Each row is a point. Two turns around zero, p and q, are shown by what they do to some points. Write where each new point lands after one turn and then the other. Backwards means that the second turn is done in reverse. Each puzzle has new turns, and all numbers are rounded.
In the rows, zero is written as 128.

Turn p:
[129 127 155] => [123 117 104]
[138 134 146] => [127 110 116]
[103 187  88] => [ 82 125 188]
[134 101 111] => [154 147 131]
[159 115 141] => [156 110 114]
[105 104 127] => [127 159 115]
Turn q:
[149 130  94] => [ 98 111 149]
[ 94 160 118] => [153 146 164]
[165 110 144] => [100 125  94]
[130 147 143] => [128 152 127]
[102  92 141] => [161 105 105]
Where do these land?
p, then q: [116 119  63] => [125 191 107]
q, then p: [133 117 161] => [134 131 163]
p, then q: [146 138 145] => [127 103 119]
q, then p: [117 139 142] => [127 110 138]

Turn p:
[147  88 143 159] => [162  94 119 155]
[104  95 144  86] => [106  87 115  91]
[137 160 147 151] => [154 151 156 130]
[129 139  95 122] => [106 150 115 138]
[122 131  97 153] => [113 139 131 164]
[130 155 143  97] => [127 148 131  89]
Turn q:
[104 126 130 162] => [131 116  90 139]
[103 148 154 141] => [124 124 113 168]
[168 159  95  85] => [105 109 191 102]
[113 118 134 138] => [139 130 111 135]
[159  98 147 145] => [115 169 111 108]
[120 118 108  97] => [155 119 152 115]
Where do these land?
p, then q: [ 86 102 139 108] => [179 147 122 131]
p, then q: [153 151 102 132] => [100  96 130 135]
p, then q: [130 144 122 179] => [ 88 141  99 143]
q, then p backwards: [106 140 146 114] => [132 124 123 161]
p, then q: [165 103 132 107] => [130 112 145  84]

Turn p:
[130 107  71 147 117 128] => [ 82 142 132 123 158 158]
[127 164 107 136 159 111] => [158 159 113 124 155 143]
[123 163 137 140 119 151] => [148 122 117  95 113 142]
[163 116 110 146 133 133] => [122 120 146 142 141 164]
[140 139 182 129 136 111] => [169 127 146 144  97 111]
[126  77 112  83  78 128] => [ 56 109 111 156 108 110]
[113 147 155 130 143 177] => [158  89 123  90 128 118]
[108 116 115 144 122 115] => [109 149 140 117 135 121]
[121 124 162  97 144  99] => [149 134 124 159 118  86]
Turn q:
[147 128 104 117  92  63] => [207 134 125 123 120 144]
[111 181 160 126 153 135] => [104 121 188 140 149 125]
[131 120 128 129 159 157] => [ 89 123 127 120 112 126]
[155 116 118 177 151 144] => [ 95 138 109 145 106 171]
[145 108 139 102  96 103] => [168 110 109 104 144 130]
[115 107 128 152 135 129] => [114 155 113 126 130 135]
[111 120 108 130 146 139] => [112 145 126 127 108 113]
[109 144 138  91  91 154] => [136  99 127 140 155  80]
Where do these land?
p, then q backwards: [100 133 171 113 158 142] => [115 130 116  75  99 122]
p, then q: [112 120 113 123 108 171] => [131 140 114 100 119  88]
q, then p backwards: [139 158 150  93 146  93] => [132 118 155 177 147 154]
p, then q: [ 89 144 136 111 170 119] => [154 125 157 111  93 158]
q, then p backwards: [161 125 102 163 122 129] => [170 150 122 111 107 119]
p, then q: [146  91 100 154  96 120] => [ 94 146 136 139 168  97]
p, then q: [128 102 120 123 125 159] => [117 149 114 100 131 114]
p, then q: [148 151 132 143  99  92] => [131 106 129 177 147 122]
